Each point is reached from the start by the listed moves, each made 0, 1 or 2 times, or once backwards (-1), plus a little noise. Is the number of moves made odd or even? Then give how often each move was made.

Moves:
(1): [27  8  3 -8  4 -7]
(2): [-6 24  4 -1 -5  4]
(3): [ -3  -8  28 -16  -4   6]
Start: [ 7 11 -2 10  1  1]
Points:
[-28  60 -25  33 -10   8] -> even (-1, 2, -1)
[ 43   3 -32  18  14 -14] -> odd (1, -1, -1)
[ 23  29  58 -32  -7   9] -> even (1, 1, 2)

Moves:
(1): [29 -6 -1  7  5 -3  3 -5  0]
(2): [ 6 32  0  0  2  3  3 -1 -4]
(3): [-1  0 19  4  9  4 -1  4 -7]
(4): [ -6  -3  -1  32 -12  -3   2  -2  -3]
(5): [-2  1 -5  7 22  2  3 -3 -1]
(6): [ 6 -3 -5  0 -2 23 -4  0 -6]
Start: [-8 -7 15 -3  7 -4 -1 -9 -5]
Points:
[-54 -39  15  53 -23  -9  -3  -8  -6] -> even (-1, -1, 0, 2, 0, 0)
[ 12 -20  17  60 -35 -14   3 -16  -9] -> even (1, 0, 0, 2, -1, 0)
[ 58   8 -26  53  38  35   9 -32 -18] -> odd (2, 1, -1, 1, 2, 2)
[ 13 -16  31  40   9  -6   3 -14 -14] -> odd (1, 0, 1, 1, 0, 0)

Moves:
(1): [14  1  5  0 -3  1  0 -5 -1 -1]
(2): [-2 16 -3 -3  1  0 -3  2  0  5]
(3): [-2  2 11 -2 -6  1 -5  2 -1  1]
(4): [ 2 -2  4 11  2 -1  3  1 -1  4]
(5): [ 3  6  6 -1 15  1  0  7  0 -7]
(6): [-2  2 -1 -1  0  9 -1 -2  1  3]
(7): [-2  0 -1 -2 -6  1 12  3  3 -2]
(8): [ 3 -3 -8  0 -5  2  0 17  1  2]
(9): [-4 -3  1  5  0 -2 -6  1 17 -1]
Start: [-2  5  6  2 -1 -3  0 13 -3 -2]
Points:
[-7 23  9 13 23 -6 12  7 16 -7] -> odd (0, 1, -1, 1, 1, 0, 1, -1, 1)
[ -8  12   0   6  20  17  -5  36 -19   5] -> even (-1, 0, 0, 1, 1, 2, -1, 1, -1)
[ 13  40  14  -6 -34   8  18  55 -15  14] -> odd (1, 2, 2, 1, 0, 0, 2, 2, -1)
[-17  18 -22  10  10  17  10  60  24   7] -> odd (-1, 1, -1, 1, 1, 2, 1, 2, 1)
[ -6  30  -5  13  39  17  12  46 -16   4] -> odd (-1, 1, -1, 2, 2, 2, 0, 1, -1)
[ 25  35  -9  12   1  -3  39  58 -15   5] -> odd (1, 2, -1, 2, 1, -1, 2, 2, -1)

Moves:
(1): [10 -1  4  1 -4  3 -1  0 -2  3 -3 -7  8  0  1]
(2): [ 5 11  2 -4  5  7 -1 -8  0 -2  6  4  0  2 -6]
(3): [ 0  1  8  2  1 -1  1 -1 -3  2  5  3 -3 -2 -7]
(4): [ 0 -2 -4 14 -1 -6  1 -4  0  3 -1 -4 -1  1 -6]
(5): [ 8 -3 -5 -1 15 -3 14 -3 -8 -2 -3  1 -4 -5  9]
(6): [-1  2  2  7  1 12  2  1  8  2 -1 -4 -1  2  1]
(7): [-1 -2  2 -4 -6  1 11 -3  1 -5 -2  0 -6 -3 -8]
(8): [ 5  7  4  4  0 -2  5 13  1 -3 -2 -3  2  2 -3]
(9): [-2 -8  6 -6  2 -6  0 -1 16 -9 -2  0  4  6  0]
(10): [ -2   0 -10   0   4  -1  -1  -2  -1  14  11  -3  -4   7  -2]
(11): [ 2 -4 -4  0 -2  0 -1  1  2 -5  9 -1 -4 -2  0]
(12): [ 5 -2 -3  5 -3  5  2  2  5  0  1 13 -1  2 -1]
Start: [-9 -1  0  3  0  2 -4  6  9  1  7 -1 -1 -3  7]
Points:
[-18   5   9  -5   4  22  17 -11  38  -4  15 -20 -15   8 -16] -> even (0, 1, 0, 0, 0, 2, 2, 0, 1, 1, 0, -1)
[ 14   8  -3  37 -22  -1 -21  24   1  16  23  18   7  -2 -14] -> odd (1, 0, 1, 1, -1, -1, -1, 1, -1, 0, 1, 2)
[ 16 -11  22 -23 -11 -14   5  10  33 -51   1 -23  19  -3  -1] -> odd (2, 1, -1, 0, 0, -1, 1, 1, 2, -1, 2, -1)
[  9 -27 -19  60  20  10  28  -6  -3  15  24  -1 -31 -23   9] -> even (0, -1, 2, 2, 2, 2, 0, -1, -1, 0, 2, 1)
[  3  -6   8   3  34  13  56  -4  50 -19  15  13 -30   7 -10] -> even (-1, 1, 1, 0, 2, 2, 2, 1, 2, 1, 0, 1)
[ -9 -12 -18  31  21 -33  40  -4 -34  12  -9   3 -23 -23   1] -> odd (-1, -1, 1, 2, 2, -1, 1, 0, -1, 0, -1, 0)
[  4 -23 -16 -19  26 -11  34   0  14 -14  27  39 -27  -6   9] -> even (-1, 0, 1, -1, 2, -1, 1, 0, 1, 1, 1, 2)

Moves:
(1): [ 8 -5  2  1 -4 -1 -3  0 -2  5  1 -3  3 -4 -1  2  4 -1 -1  1  0]
(2): [  8   2 -11   0   2   4  -4   2  -9  -6   0  -2   6  -1  -3  -1   0  -1
  -4   8  -2]
(3): [-2  3 13  3  5  7  0  4 -6  1  1  4 -5  1  2 -2  1  0  2  4 -1]
(4): [ 2  9 -3 11  0  0 -4 -1  2  1  4  5 -6  5 -1  7 -4 -2  1  2  0]
(5): [ 0  0 -2  0 12 -5  4  1  1 -4 -5  1  0 -1  5  2  4 -5  1  3 -1]
(6): [ 2 -3 -2 -5  2  5  1 -1  0 -3  3  0  1  5 -2  6  3 -8  1 -1 -4]
(7): [-1 -2 -5  6 -3  2  7  2 -6  4  0 -2  1  1  4  1  0 -1  7  3  2]
(8): [-7 -6 -2 -3  5 -5 -4 11  2  5  5  4  0  2  1 -6  3 -2  7  2 -1]
(9): [ 9  5  0 -3  2  4  5  5  7  0  1  4 -4 -1 -3  0  4  0 -1  2  3]
(10): [ 0  1  1 -3  2  3 -3 -4  3 11 -8 -2 -1  2  1 -1  0  2  1  2 -2]
(11): [ 8  0 -5 -5  9 -9  5 -4 -1  3  7  0  3  5 -6 -1 -7  0  1 -1 -4]
(12): [ 0 -3  2 -2 -1  1 -2 -2  2 -4 -8 10 -7 -1  0  0 -7 -5  5  0  1]
(13): [ 0 -3  0  4  0 -1  2  0  0 -3  2  3  9  5 -4 -1  4  5 -1  2 -2]
(14): [  1  -2  -3  -5   1 -11   2  -1  -2   2  -4  -8  -5  12  -5  -1   2   2
  -3  -1   8]
(15): [ 3  1  2 -2 -2 -1 -3 -2  0  1  5  4  4  7  6 -7 -1 -2 -1 -7  0]
(16): [-4  2  6 -2 -2 -1  0  1 -3  6 -2  7  4  1  3 14 -4  2  4  6 10]
(17): [ -5   2  -2  -3  -4   1  -3 -10   0  -2   3   8  -7  -6  -2  -1   6  -2
   2   5   0]
(18): [ 3 -5  0  3  0  7 -3 -3 -5  6  1  5 -5 -4  6  7  2 11 -4  0  0]
Start: [ -1  -6  -1   2  -3   7   9  -2  -5   0  -6  -4   7   7  -7  -4 -11   1
  -9  -2   3]
Points:
[  3 -54 -17 -21  29 -42   6  -1 -14  32 -17   9  32  52 -12  33   6  -7
   9  15  15] -> even (2, 0, -1, 0, 2, 2, 0, 2, -1, 1, 1, 1, 2, 2, 0, 2, 0, 1)
[ -2  21 -23  30   8   0  20  19  12 -14   5  12 -23   4   8 -20  10 -34
  14  10  14] -> odd (0, 0, 0, 2, 2, -1, 2, 1, 2, -1, -1, 0, -1, 0, 1, -1, 1, -1)
[ 33 -20  -1 -17  27  11  38  44 -20   8  33   8  49  60 -22 -37  -4 -17
  18   6 -11] -> odd (0, 1, 2, -1, -1, 2, 2, 2, 2, 0, 2, 0, 2, 0, 2, 0, -1, -1)

Moves:
(1): [12 -2  0  1 -3 -2 -2 -1  0 -4 -4  0 -3  0 -3  4  0  2  3 -4  2]
(2): [  2  15   3   4   3   4   3   1  -2   4  -1   6  -1   2   8   0  -4  -2
 -10  -2   1]
(3): [-3  1 11  2 -1 -5 -1  4 -2 -2  3  1 -1  3  0  1  0  6  0  4  2]
(4): [ 0 -6 -2 12  2 -2  3 -1 -4 -2  0 -2 -2 -1  1 -3 -1 -5  0  1  7]
(5): [-1 -6 -1 -1 12  0  0  1 -1  1 -1  1 -3 -2  3  2  2  0  2  2  2]
(6): [ 1 -1  7  2  1 10 -1  0  2  4 -1 -4 -1 -3  1  0 -4  1 -3  7  3]
(7): [ 2  0  3  2  1  0 13  1  1  2  1  1  1  0  1  0 -3  5  2  1  1]
(8): [-2 -2 -3  2 -4 -1 -2 22 -2  2 -1 -2  3  1  5  3 -2 -1  2 -3 -9]
(9): [ 0  4  3  8  2 -4 -1  3 16 -5 -1 -5  0 -2 -7  2  5  2  0 -2 -5]
(10): [ 2 -5  0  3 -2 -3 -2 -1  5 10  3  6  1  2  2  0  0  0  0  1  0]
(11): [ 6  4  5  1 -1  7  2  0 -2 -5 12  9 -1 -4 -2 -7 -1 -3  7 -3 -1]
(12): [-1 -2 -2  2 -1  4  0 -1  1 -5 -7  9  0  0 -5 -2 -3  5 -2  0  3]
(13): [ 5  5  1  3  5  2 -1  1 -2 -1  1  5 20 -2  1  4 -1 -5  2  5  5]
(14): [ 3 -3 -3  3  4  5  0  0  2 -2  2 -3 -1 14 -9 -3 -1  1  1  2  5]
(15): [-2 -4 -2  3 -3  2  0 -2  3 -3  0  0  0  4 10  4 -1 -1  3 -1 -2]
(16): [ -5  -3  -7   1   1   4   2  -2  -3   3   0  -1  -6  -2 -12  16   0  -3
  -1   3  -1]
(17): [ 0  3 -1 -1 -5  4 -4 -1 -3  6 -2  6  2 -1  0 -2 15  7  2 -3  2]
(18): [-1 -3 -6  3 -1 -3 -4 -2 -1  0  6 -3  2 -1  0  1 -2 11 -3 -5 -3]
(19): [-2  6  0  5  2 -1 -1 -6 -3  5 -5  0  0  1  0 -2 -6  0 11 -5  0]
(20): [ 3  2 -7  0 -1 -3 -3  1  1 -4  1 -3 -4 -2 -2 -1  0  0  7 13 -3]
Start: [ -2   5   2  -3   3   3  -1  -8 -13  -5   3  -6 -10  -4   1  -4   6  -3
   7  -5   3]
Points:
[  7  37  17  34  24  37 -17 -17  -3  14   7  54  29 -19   1 -20   0  -8
  31  -6  17] -> odd (-1, 1, 0, 0, 1, 1, -1, 0, 1, 2, 2, 2, 2, 0, 0, 0, 1, 0, 2, 0)
[ 34  -6 -11  12  22  23   2  32 -36  17   9  30  36  -6  21 -24  24  -1
  32  -9  24] -> even (1, 0, -1, 1, 2, 0, 1, 2, -1, 1, 1, 0, 2, 1, -1, -1, 2, 0, 0, 0)
[ 12  -3 -10  23  26  33  11 -29  -1  -9   8  35  27 -21  -8  19   1  28
  60 -40   1] -> even (1, -1, -1, -1, 2, 0, 2, 0, 1, 0, 2, 2, 2, 0, 2, 1, 1, 2, 2, -1)
